Each row of a before or after table is a point. The points were changed in one or more steps. Then noise was added and the rows were shuffled. The steps act on columns, c1 being the first. Write out the steps. A step turns or swaps two columns, mirrors them in a line or flattens them onto one, adds a multiple of one to another, or multiplies or shifts one. Angles are multiples of 10 degrees, from the lower column toward the higher: turns from -170 to 170, lines from 10 to 170 but not 90. Use the fewest steps. Two steps may share a column if one is a turn and the other turns, adds or multiplies; they go together, in the order done. Otherwise the lowest column goes first.

Before (10 x 3):
[[ 0.37  0.10  0.51]
 [ 0.25  0.32 -0.11]
 [ 0.35  0.02 -0.31]
 [ 0.57  0.06  0.13]
 [-0.04  0.10 -0.46]
 [ 0.20 -0.32 -0.08]
 [-0.06  0.06  0.00]
 [-0.11  0.12 -0.09]
 [ 0.16  0.23  0.00]
 [-0.15 -0.12  0.28]]
After (10 x 3):
[[ 0.35  0.19 -0.52]
 [-0.03 -0.51  0.43]
 [ 0.14 -0.42 -0.05]
 [-0.08 -0.25  0.01]
 [ 0.39 -0.26  0.29]
 [-0.09  0.39 -0.27]
 [-0.06 -0.13 -0.04]
 [ 0.54 -0.01 -0.14]
 [ 0.18  0.56  0.20]
 [ 0.23 -0.70  0.01]]
Steps: turn c2 and c3 by -160 degrees; multiply c2 by 2

Before (11 x 6):
[[-0.10 -0.37 -0.55  0.31  0.29  0.40]
 [-0.36 -0.37  0.03 -0.35  0.36 -0.32]
 [ 0.15  0.19 -0.01  0.52 -0.01 -0.21]
 [ 0.05  0.43  0.19  0.69  0.36 -0.16]
 [-0.14 -0.33 -0.26 -0.38  0.15  0.26]
 [-0.07 -0.33 -0.13 -0.14  0.41  0.07]
 [-0.15  0.14 -0.42  0.33  0.37  0.31]
 [ 0.08 -0.51  0.16 -0.09  0.11  0.08]
 [-0.21 -0.13  0.23 -0.12  0.17  0.03]
 [-0.36 -0.09 -0.46  0.41  0.16  0.41]
 [-0.04 -0.54 -0.19  0.40  0.23  0.34]]
After (11 x 6):
[[-0.16 -0.12 -0.31  0.13  0.00 -0.13]
 [-0.10  0.05 -0.30  0.37  0.32 -0.15]
 [ 0.10  0.07  0.05  0.39  0.16 -0.21]
 [-0.17 -0.37 -0.52  0.85  0.13 -0.05]
 [ 0.00 -0.12 -0.27  0.88  0.15 -0.27]
 [ 0.19  0.15 -0.01  0.98 -0.01  0.08]
 [ 0.09  0.02  0.00  1.22  0.39  0.21]
 [-0.25  0.02  0.09  0.39  0.28 -0.04]
 [-0.34  0.43 -0.15  0.16  0.34 -0.09]
 [-0.08 -0.25 -0.61  0.79 -0.05 -0.20]
 [-0.34 -0.37 -0.48  0.90 -0.07 -0.06]]
Steps: turn c2 and c6 by 110 degrees; multiply c6 by 0.4; turn c3 and c5 by 30 degrees; shift c4 by 0.50

Before (10 x 11):
[[ 0.13 -0.09  0.05 -0.93 -0.29  0.27  0.11 -0.36  0.04  0.24 -0.24]
 [-0.19  0.17 -0.06  0.42 -0.01  0.07  0.04  0.00  0.26 -0.07 -0.26]
 [-0.37 -0.16 -1.11 -0.07  0.10  0.12  0.03  0.14  0.20  0.40  0.07]
 [ 0.18 -0.22 -0.43  0.18  0.15  0.23  0.00  0.01  0.19  0.00  0.18]
 [ 0.12 -0.10 -0.18  0.19  0.02  0.20  0.13  0.19 -0.77 -0.08 -0.12]
 [ 0.10 -0.25  0.18 -0.20  0.26 -0.08  0.07  0.01  0.04  0.02 -0.23]
 [ 0.01  0.02 -0.17  0.27  0.23  0.31  0.85 -0.22 -0.43  0.01 -0.15]
 [ 0.07  0.57  0.18  0.10  0.21 -0.90  0.10  0.15 -0.15  0.42 -0.14]
 [-0.09 -0.06  0.19  0.35  0.21  0.39  0.00  0.16  0.18  0.06  0.07]
 [ 0.14 -0.26  0.19  0.47  0.04  0.24  0.01  0.02  0.24  0.21 -0.21]]
After (10 x 11):
[[ 0.16  0.03 -0.09  0.26  0.19  0.31  0.84  0.09 -0.45 -0.18 -0.14]
 [ 0.14 -0.23  0.13  0.48 -0.07  0.24  0.02 -0.21  0.26 -0.09 -0.21]
 [ 0.23 -0.24  0.16 -0.21  0.13 -0.08  0.07 -0.04  0.08  0.01 -0.21]
 [-0.08 -0.07  0.03 -0.92 -0.30  0.27  0.11 -0.02  0.06 -0.45 -0.24]
 [-0.24 -0.14 -1.15 -0.07  0.31  0.13  0.05 -0.39  0.00 -0.07  0.07]
 [ 0.11 -0.11 -0.07  0.21 -0.05  0.21  0.13 -0.01 -0.81  0.22 -0.13]
 [ 0.06 -0.06  0.14  0.35  0.23  0.38  0.00 -0.13  0.21  0.11  0.07]
 [ 0.19  0.59  0.19  0.12  0.11 -0.92  0.09 -0.45 -0.12 -0.09 -0.14]
 [-0.16  0.15 -0.10  0.40  0.12  0.05  0.04  0.06  0.21  0.04 -0.27]
 [ 0.25 -0.24 -0.45  0.18  0.00  0.25  0.02 -0.01  0.10  0.01  0.21]]
Steps: turn c1 and c5 by -40 degrees; turn c3 and c9 by 10 degrees; turn c8 and c10 by 120 degrees

Before (8 x 14):
[[-0.23 -0.09 -0.02 -0.15  0.03  0.45 -0.03 -0.10  0.47 -0.09  0.19  1.64
   0.17 -0.21]
 [-0.29 -0.02  0.18 -0.12 -0.19  0.14  0.31  0.12  0.41  0.09  0.03  0.00
   0.14 -0.09]
 [ 0.06  0.12  0.07  0.27  0.45  0.91 -0.12  0.03  0.44  0.10  0.01 -0.21
  -0.50  0.31]
 [-0.25 -0.06  0.17  0.26 -0.37 -0.02 -0.13 -0.31  0.18  0.02 -0.09 -0.01
   0.15  0.35]
 [-0.23  0.54 -0.34  0.16 -0.10 -0.03 -0.12  0.05 -0.09 -0.12 -0.07 -0.26
  -0.02  0.31]
 [-0.24  0.14  0.12  0.18 -0.29 -0.02 -0.10  0.05 -0.36 -0.15 -0.08 -0.26
  -0.01 -0.15]
 [-0.29 -0.03  0.17  0.28  0.03  0.01  0.01  0.04  0.15  0.03  0.51 -0.06
  -0.08 -0.03]
 [-0.25 -0.07 -0.13  0.35  0.16  0.07  0.14 -0.01  0.49 -0.14 -0.02 -0.31
  -0.10 -0.28]]
After (8 x 14):
[[-0.25  0.53  0.16  0.14 -0.12 -0.05  0.31  0.01 -0.09 -0.12  0.15 -0.28
  -0.31 -0.12]
 [-0.22  0.14 -0.06  0.20 -0.32 -0.04 -0.16 -0.02 -0.39 -0.15  0.13 -0.27
   0.11 -0.08]
 [-0.26 -0.07 -0.17  0.25 -0.35  0.00  0.36  0.30  0.16  0.00 -0.56  0.02
   0.10 -0.15]
 [ 0.04  0.11  0.43  0.31  0.42  0.92  0.30 -0.03  0.46  0.11  0.04 -0.20
   0.29 -0.14]
 [-0.30 -0.04 -0.16 -0.13 -0.21  0.18 -0.09 -0.12  0.45  0.10  0.27  0.00
   0.14  0.33]
 [-0.25 -0.11  0.12  0.35  0.14  0.07 -0.27  0.02  0.48 -0.15 -0.03 -0.31
  -0.11  0.14]
 [-0.21 -0.09 -0.13 -0.19  0.06  0.46 -0.21 -0.11  0.47 -0.08 -0.23  1.62
  -0.06 -0.06]
 [-0.29 -0.05  0.04  0.27  0.04  0.03 -0.05 -0.47  0.15  0.04 -0.11 -0.06
   0.16  0.04]]
Steps: turn c3 and c13 by 110 degrees; swap c7 and c14; multiply c8 by 2; turn c8 and c11 by 110 degrees

Before (14 x 20):
[[-0.37  0.21  0.00 -0.49  0.19 -0.26  0.16  0.01  0.10  0.10  0.56 -0.37
  -0.11 -0.48  0.34 -0.20 -0.17  0.48  0.27 -0.36]
 [ 0.00 -0.09  0.28  0.39 -0.75  0.05  0.19  0.25  0.26 -0.40  0.13 -0.08
  -0.03  0.00 -0.26  0.47  0.23  0.12 -0.01 -0.51]
 [ 0.18 -0.11 -0.34  0.10  0.07 -0.40 -0.12  0.16 -0.05 -0.32 -0.08  0.51
   0.43 -0.40  0.16  0.29  0.72 -0.02  0.11 -0.16]
 [-0.06  0.26 -0.29  0.08  0.13  0.24  0.05  0.29  0.29 -0.03 -0.56 -0.53
  -0.26  0.16  0.31 -0.42  0.02  0.43 -0.22  0.01]
 [-0.29 -0.16  0.05 -0.33 -0.18  0.31  0.14  0.10 -0.45 -0.17 -0.10 -0.29
   0.04 -0.30  0.11  0.03  0.30 -0.04  0.23  0.06]
 [-0.13  0.13  0.36 -0.64  0.02 -0.13 -0.47  0.33  0.37 -0.02  0.04 -0.08
  -0.17 -0.34  0.58  0.19 -0.12 -0.22  0.21  0.03]
 [-0.10  0.18  0.12 -0.19  0.30  0.38 -0.21  0.18 -0.10 -0.08  0.04  0.04
   0.07 -0.40  0.02  0.08  0.25 -0.53  0.14  0.15]
 [ 0.34 -0.12 -0.33 -0.03 -0.28  0.07  0.19 -0.23  0.50  0.12  0.03 -0.02
   0.26 -0.19 -0.44 -0.33 -0.44 -0.10  0.36 -0.11]
 [ 0.21 -0.09  0.06 -0.25  0.35  0.34 -0.02 -0.25  0.35 -0.07  0.28 -0.01
  -0.10 -0.53 -0.34  0.26  0.21  0.26  0.25  0.18]
 [-0.38 -0.07  0.48 -0.20  0.08  0.15  0.10  0.19  0.30 -0.19  0.03  0.08
   0.36  0.28  0.04  0.00 -0.02  0.53 -0.13 -0.45]
 [ 0.33 -0.02  0.10 -0.15  0.08 -0.40  0.38  0.52  0.05  0.23 -0.26  0.30
   0.18 -0.30  0.16 -0.50  0.15 -0.02 -0.07 -0.02]
 [-0.17  0.28 -0.17 -0.26 -0.14  0.20 -0.15  0.07  0.21  0.44  0.06  0.29
   0.08 -0.40  0.46 -0.28  0.08  0.47  0.01 -0.33]
 [-0.29 -0.09 -0.23 -0.09  0.04 -0.05 -0.14 -0.21  0.77 -0.04  0.19 -0.31
  -0.08 -0.22  0.22 -0.12  0.05  0.24 -0.13  0.41]
 [ 0.01 -0.21  0.28 -0.76  0.02  0.21  0.55  0.38  0.51  0.12 -0.12  0.21
   0.02  0.25  0.18  0.04  0.19 -0.22  0.05 -0.17]]
After (14 x 20):
[[-0.15 -0.09  0.05 -0.24  0.41  0.35 -0.01  0.28  0.34 -0.15  0.25  0.00
  -0.52 -0.14 -0.30  0.26  0.21  0.27  0.26 -0.21]
 [ 0.06 -0.02  0.10 -0.16  0.12 -0.40  0.39 -0.24  0.07  0.49 -0.53  0.30
  -0.44  0.16  0.18 -0.52  0.15 -0.01 -0.08 -0.15]
 [ 0.11 -0.15  0.06 -0.31 -0.03  0.34  0.15 -0.09 -0.45 -0.32 -0.08 -0.27
  -0.14 -0.36  0.12  0.02  0.31 -0.04  0.26  0.12]
 [ 0.04  0.19  0.00 -0.51 -0.13 -0.27  0.17  0.55  0.10  0.20  0.01 -0.36
  -0.24 -0.55  0.32 -0.20 -0.17  0.49  0.28 -0.37]
 [ 0.11  0.19  0.14 -0.17  0.38  0.36 -0.22  0.06 -0.09 -0.14 -0.19  0.03
  -0.32 -0.25  0.04  0.05  0.23 -0.53  0.14 -0.22]
 [ 0.17  0.28 -0.20 -0.28 -0.42  0.21 -0.14  0.08  0.20  0.88 -0.08  0.31
  -0.29 -0.32  0.46 -0.29  0.11  0.47 -0.01  0.06]
 [ 0.14 -0.13 -0.33 -0.03 -0.46  0.10  0.19  0.01  0.50  0.23  0.24 -0.03
  -0.36  0.24 -0.41 -0.32 -0.45 -0.08  0.37  0.39]
 [-0.23  0.26 -0.31  0.08 -0.08  0.23  0.05 -0.58  0.29 -0.05 -0.28 -0.55
   0.22 -0.07  0.30 -0.43  0.05  0.43 -0.22  0.12]
 [ 0.33 -0.10 -0.33  0.09 -0.31 -0.41 -0.11 -0.11 -0.04 -0.66 -0.16  0.51
  -0.50  0.08  0.15  0.28  0.72 -0.03  0.12  0.12]
 [ 0.03 -0.07 -0.26 -0.09  0.19 -0.05 -0.14  0.19  0.79 -0.08  0.19 -0.31
  -0.07 -0.38  0.22 -0.11  0.06  0.22 -0.14  0.39]
 [ 0.03 -0.21  0.27 -0.77  0.05  0.19  0.55 -0.12  0.50  0.25 -0.39  0.21
   0.21  0.16  0.19  0.02  0.19 -0.23  0.03 -0.32]
 [ 0.49 -0.08  0.50 -0.20  0.02  0.15  0.10  0.02  0.31 -0.37 -0.18  0.08
   0.37 -0.09  0.05  0.00  0.01  0.51 -0.14 -0.71]
 [-0.05 -0.12  0.25  0.40 -0.69  0.06  0.20  0.14  0.26 -0.82 -0.23 -0.09
   0.00 -0.02 -0.25  0.47  0.26  0.11 -0.03  0.04]
 [-0.13  0.15  0.35 -0.66  0.26 -0.13 -0.46  0.04  0.39 -0.03 -0.34 -0.05
  -0.17 -0.33  0.59  0.19 -0.11 -0.21  0.19 -0.26]]
Steps: turn c1 and c13 by -110 degrees; turn c13 and c14 by -60 degrees; add 1 times c3 to c5; turn c5 and c20 by -50 degrees; turn c8 and c11 by -90 degrees; multiply c10 by 2

Before (13 x 32):
[[-0.08 -0.04 -0.31  0.81 -0.09 -0.14  0.19  0.03 -0.04  0.01 -0.04  0.08
   0.18  0.07 -0.04 -0.29  0.10  0.26 -0.12  0.42  0.29 -0.19  0.08  0.66
  -0.29  0.14  0.19 -0.07 -0.14 -0.49 -0.23  0.31]
 [ 0.49 -0.06  0.51 -0.45  0.27 -0.50 -0.11  0.18  0.07  0.35 -0.44  0.02
  -0.10 -0.05  0.31 -0.24  0.57  0.09  0.34  0.14  0.37 -0.17  0.13 -0.89
  -0.38  0.43 -0.14 -0.32  0.16  0.06  0.27 -0.36]
 [-0.01 -0.66  0.68 -0.08  0.11 -0.23  0.37  0.45 -0.12  0.60  0.16 -0.25
  -0.08  0.59 -0.37  0.32 -0.11 -0.01  0.21 -0.65 -0.28 -0.16 -0.24 -0.09
   0.26  0.00 -0.18  0.11 -0.39 -0.35 -0.07 -0.22]
 [-0.26 -0.09  0.01  0.09 -0.16 -0.10  0.01 -0.09 -0.15 -0.30  0.40  0.10
  -0.28  0.34 -0.04 -0.07  0.04  0.03  0.05  0.54 -0.27 -0.33  0.16  0.62
   0.15  0.42 -0.13 -0.31 -0.13 -0.45  0.33  0.44]
 [ 0.61  0.34  0.20 -0.27  0.22  0.08 -0.09 -0.28  0.03  0.62 -0.25  0.28
  -0.51 -0.04  0.26 -0.05  0.30  0.14  0.33 -0.15  0.08 -0.27  0.26 -0.25
  -0.53  0.02 -0.04  0.05  0.13  0.20  0.00 -0.41]
 [ 0.00  0.03  0.50  0.24  0.29  0.04  0.32  0.13  0.24  0.23  0.15 -0.30
  -0.07  0.46 -0.12  0.20 -0.22  0.45  0.23 -0.12 -0.28 -0.10 -0.64 -0.04
   0.39  0.24 -0.43  0.11 -0.13 -0.15 -0.25 -0.20]
 [ 0.30  0.28  0.03 -0.01 -0.01 -0.03  0.31 -0.04 -0.01  0.47 -0.55  0.29
  -0.08 -0.19  0.16 -0.06  0.42 -0.05  0.48 -0.23 -0.33 -0.18  0.04 -0.50
  -0.28  0.11 -0.25 -0.48  0.33  0.04  0.19 -0.44]
 [-0.22  0.26 -0.24  0.26  0.09 -0.09  0.00  0.11  0.16 -0.26  0.30  0.21
   0.01 -0.10 -0.30 -0.43  0.39  0.16 -0.32  0.04 -0.11 -0.04  0.06  0.28
   0.11  0.21  0.15  0.02 -0.32 -0.20 -0.04  0.35]
 [-0.01 -0.03 -0.12  0.43  0.29 -0.25 -0.01  0.02  0.01 -0.12  0.26  0.38
   0.33 -0.07  0.04 -0.19 -0.34 -0.04 -0.43  0.38 -0.16 -0.20  0.07  0.22
  -0.15  0.27  0.44  0.00  0.21 -0.29  0.11  0.49]
 [ 0.25  0.32  0.44 -0.23  0.04 -0.26  0.13  0.02 -0.65  0.54 -0.34  0.18
  -0.43 -0.19  0.15 -0.16  0.48  0.52  0.29 -0.11 -0.34 -0.36  0.32 -0.69
  -0.45  0.18 -0.42 -0.02  0.45  0.12 -0.15 -0.52]
 [ 0.23 -0.22  0.19  0.49  0.19 -0.19 -0.02 -0.10 -0.01 -0.39 -0.05  0.21
  -0.05 -0.28 -0.10 -0.36  0.13 -0.13 -0.13  0.43 -0.24  0.18  0.02  0.69
   0.12  0.21 -0.15  0.03 -0.10 -0.30 -0.06  0.56]
 [ 0.29 -0.01 -0.11  0.03  0.15 -0.25  0.31 -0.08 -0.11 -0.36  0.15 -0.19
   0.14  0.20  0.06 -0.05  0.18  0.09 -0.18  0.05  0.01 -0.30  0.09  0.31
   0.19 -0.03  0.24 -0.12  0.14 -0.60 -0.17  0.64]
 [ 0.35  0.02  0.17  0.00  0.02 -0.58  0.25 -0.20 -0.25  0.37 -0.29 -0.05
  -0.48 -0.05  0.13 -0.01  0.22  0.25  0.22 -0.26  0.06 -0.09 -0.25 -0.56
  -0.35  0.10 -0.10 -0.17  0.05  0.49  0.31 -0.15]]
After (13 x 32):
[[ 0.26 -0.40  0.20  0.51  0.19 -0.18 -0.01 -0.11 -0.02 -0.37 -0.06  0.19
  -0.26 -0.27  0.27 -0.37  0.13 -0.13 -0.14  0.37 -0.25  0.04  0.01  0.69
   0.24  0.22 -0.13  0.05 -0.10 -0.31 -0.06 -0.01]
 [-0.25 -0.28 -0.01  0.10 -0.16 -0.09  0.01 -0.08 -0.14 -0.30  0.40  0.11
  -0.46  0.32  0.40 -0.07  0.04  0.05  0.05  0.37 -0.28 -0.39  0.16  0.61
  -0.07  0.43 -0.12 -0.33 -0.13 -0.46  0.34 -0.02]
 [ 0.01  0.03  0.50  0.27  0.29  0.02  0.32  0.13  0.22  0.22  0.16 -0.30
  -0.27  0.47 -0.17  0.20 -0.22  0.45  0.22  0.00 -0.27 -0.41 -0.65 -0.03
   0.31  0.24 -0.43  0.09 -0.13 -0.16 -0.27 -0.01]
 [ 0.61  0.51  0.20 -0.26  0.23  0.07 -0.07 -0.31  0.02  0.62 -0.24  0.28
  -0.71 -0.04  0.04 -0.03  0.31  0.14  0.34 -0.28  0.11  0.24  0.26 -0.23
  -0.69  0.03 -0.05  0.07  0.13  0.20  0.01  0.00]
 [ 0.00 -0.59  0.70 -0.06  0.12 -0.23  0.37  0.46 -0.12  0.61  0.15 -0.25
  -0.27  0.61 -0.73  0.32 -0.11 -0.02  0.23 -0.14 -0.29 -0.33 -0.24 -0.10
   0.17  0.01 -0.19  0.12 -0.39 -0.36 -0.07  0.01]
 [-0.06 -0.20 -0.30  0.81 -0.09 -0.15  0.19  0.02 -0.04  0.02 -0.06  0.08
   0.00  0.08  0.30 -0.29  0.11  0.26 -0.13  0.30  0.28  0.10  0.07  0.66
  -0.41  0.15  0.21 -0.05 -0.17 -0.49 -0.24  0.00]
 [ 0.25  0.41  0.45 -0.24  0.04 -0.26  0.13  0.02 -0.65  0.54 -0.36  0.18
  -0.64 -0.19  0.00 -0.16  0.48  0.49  0.31 -0.18 -0.34  0.10  0.31 -0.70
  -0.68  0.18 -0.42 -0.02  0.44  0.11 -0.14  0.00]
 [ 0.36  0.14  0.16  0.00  0.01 -0.59  0.26 -0.20 -0.24  0.38 -0.30 -0.06
  -0.67 -0.06 -0.11  0.00  0.22  0.24  0.21 -0.25  0.04  0.23 -0.24 -0.56
  -0.41  0.09 -0.09 -0.18  0.06  0.50  0.33  0.00]
 [-0.24  0.15 -0.26  0.26  0.09 -0.08  0.00  0.10  0.17 -0.27  0.31  0.22
  -0.20 -0.11 -0.16 -0.42  0.39  0.16 -0.33  0.25 -0.10 -0.13  0.04  0.27
   0.07  0.21  0.14  0.00 -0.32 -0.21 -0.04  0.00]
 [ 0.00 -0.14 -0.11  0.42  0.30 -0.26 -0.01  0.03  0.02 -0.13  0.27  0.38
   0.12 -0.06  0.31 -0.18 -0.33 -0.03 -0.43  0.21 -0.15 -0.03  0.08  0.23
  -0.28  0.27  0.42 -0.01  0.21 -0.28  0.12  0.00]
 [ 0.29  0.42  0.00 -0.02  0.00 -0.04  0.31 -0.04 -0.02  0.47 -0.55  0.30
  -0.30 -0.19 -0.06 -0.06  0.44 -0.06  0.46 -0.27 -0.33  0.10  0.05 -0.49
  -0.39  0.12 -0.26 -0.46  0.34  0.04  0.18 -0.01]
 [ 0.49  0.01  0.49 -0.44  0.28 -0.50 -0.11  0.18  0.08  0.35 -0.43  0.00
  -0.30 -0.04  0.30 -0.25  0.57  0.10  0.34 -0.14  0.36  0.18  0.13 -0.88
  -0.49  0.44 -0.13 -0.31  0.17  0.05  0.27  0.00]
 [ 0.27 -0.01 -0.11  0.04  0.13 -0.25  0.32 -0.07 -0.13 -0.37  0.17 -0.17
  -0.07  0.19  0.08 -0.07  0.19  0.09 -0.17 -0.01  0.02 -0.38  0.11  0.31
   0.01 -0.03  0.23 -0.12  0.13 -0.61 -0.19  0.01]]
Steps: turn c15 and c20 by -50 degrees; add -0.5 times c20 to c2; shift c13 by -0.20; multiply c25 by 1.3; turn c22 and c25 by 40 degrees; multiply c32 by 0
